Each wall is flat, endless, passes through zero and stands at right angles to its row. A trip goes straight from one point to another. Which walls does it cross, in order?

Walls:
(1): [ 15 -14]
(2): [15 25]
(3): [ 16 -39]
(4): [ 48 -50]
(5): [-5 27]
Trips:
[35  4] to [ 23 -10] => none
[33 38] to [15 37] => none
[-30  49] to [ 6 20] => none
[-15  28] to [ 1 15] => none
[ 8 21] to [-40  37] => none
[-36  39] to [-21  11] => 2
[-21   9] to [-14   5] => none
[-4 18] to [ 7 11] => none
[ 56 -73] to [ 10 -13] => none

Walls:
(1): [29 26  7  4 -3  6]
(2): [-48 -39 -30  -1  47 -23]
(3): [-15 -22  10  12  18  19]
(4): [-23 -27   8 -59 -37  14]
(5): [ -2  13 -20  37   9   2]
(6): [-21  -4 -21 -20  43 -11]
(7): [ 20 -15  21  43 -22 -16]
(8): [ -1 -84  53 -16  19   7]
(9): [ 37   7  21   1 -13 -33]
(10): [  2 -51 -12  -4   0 -10]
(11): [  7 -15 -39 -19 -31  -1]
(12): [-16  19  22 -34 -44 -31]
Trips:
[-12   1 -27 -19  -3 -21] to [ 26 -16  14  16 -33 -49] => 9, 7, 6, 2, 8, 4, 1
[-52 -44  32  50  22 -24] to [-29 -12  39  -3   9 -32] => 12, 5, 9, 4

Walls:
(1): [  7 -15  -4  41 -49 -11  20   2  15  29 -51   7]
(2): [  6 -26  12  11  -2  10 -34  -8  -1  -5  11 -38]
(3): [ 25  56 -10  -8 -27 -33  50   4 -46  15   5   0]
(4): [-36  15 -32  29  14   3 -23   9  63  -9 -39 -24]
(5): [ -6  -6  84 -26  15 -96 -17   8 -39  24 -81 -13]
(6): [-26   6 -36  13  -8   0  49   6  46 -12  -3 -31]
Trips:
[ 40 -24  20 -20 -32 -14 -21  40  41 -11 -37   0] to [  9 -21  26   6 -23 -10   2 -44 -48  40  31  21] => 4, 3
[-55 -12  32  26  11  -7  28  19   9  19 -22  33] to [-31  10  -9  19 -48  -8  15   1  28  60 -20  31] => 3
[ 22   9 -25 -14  40   2 -21  -5 -25  10  -1  54] to [-46  43 -11 -25  56 -45  -8 -16  44  52   3   0] => 5, 4, 6, 3
[-37 -16  -3  19  10 -42 -15  32 -20 -17 -19 -14] to [ 18 -65 -12   0  -6   0  -7  28 -11   2   8 -20] => 6, 4, 5
[ 62   4  -3  26  20  -7   2  32 -31  18  -9 -48] to [-56  -4  21 -30  -6   4  49  -4  51 -17  32 -22] => 6, 1, 4, 5, 3, 2
[-32  20 -33 -33  41 -75 -12  48  -9 -16  23 -22] to [ -6   6   7  16  49  24 -23  18 -11 -39  10  14] => 3, 6, 2, 5
[-21  12  42  20  33 -36 -44  55 -12 -12 -37  28] to [ 13  25 -41   1  57  26   5  24 -49 -44 -29   0] => 3, 5
[ 14 -23  -7 -24   9  19  -5  -8 -24  41 -34  10] to [  9 -26 -40 -44 -25   3   5  26 -10  10  35  46] => 3, 5, 1
[ 19  19 -59 -40 -32 -20  46  25  39 -20  -7  15] to [-44   8 -25 -13 -19 -46 -22 -39   5  42 -35 -26] => 5, 2
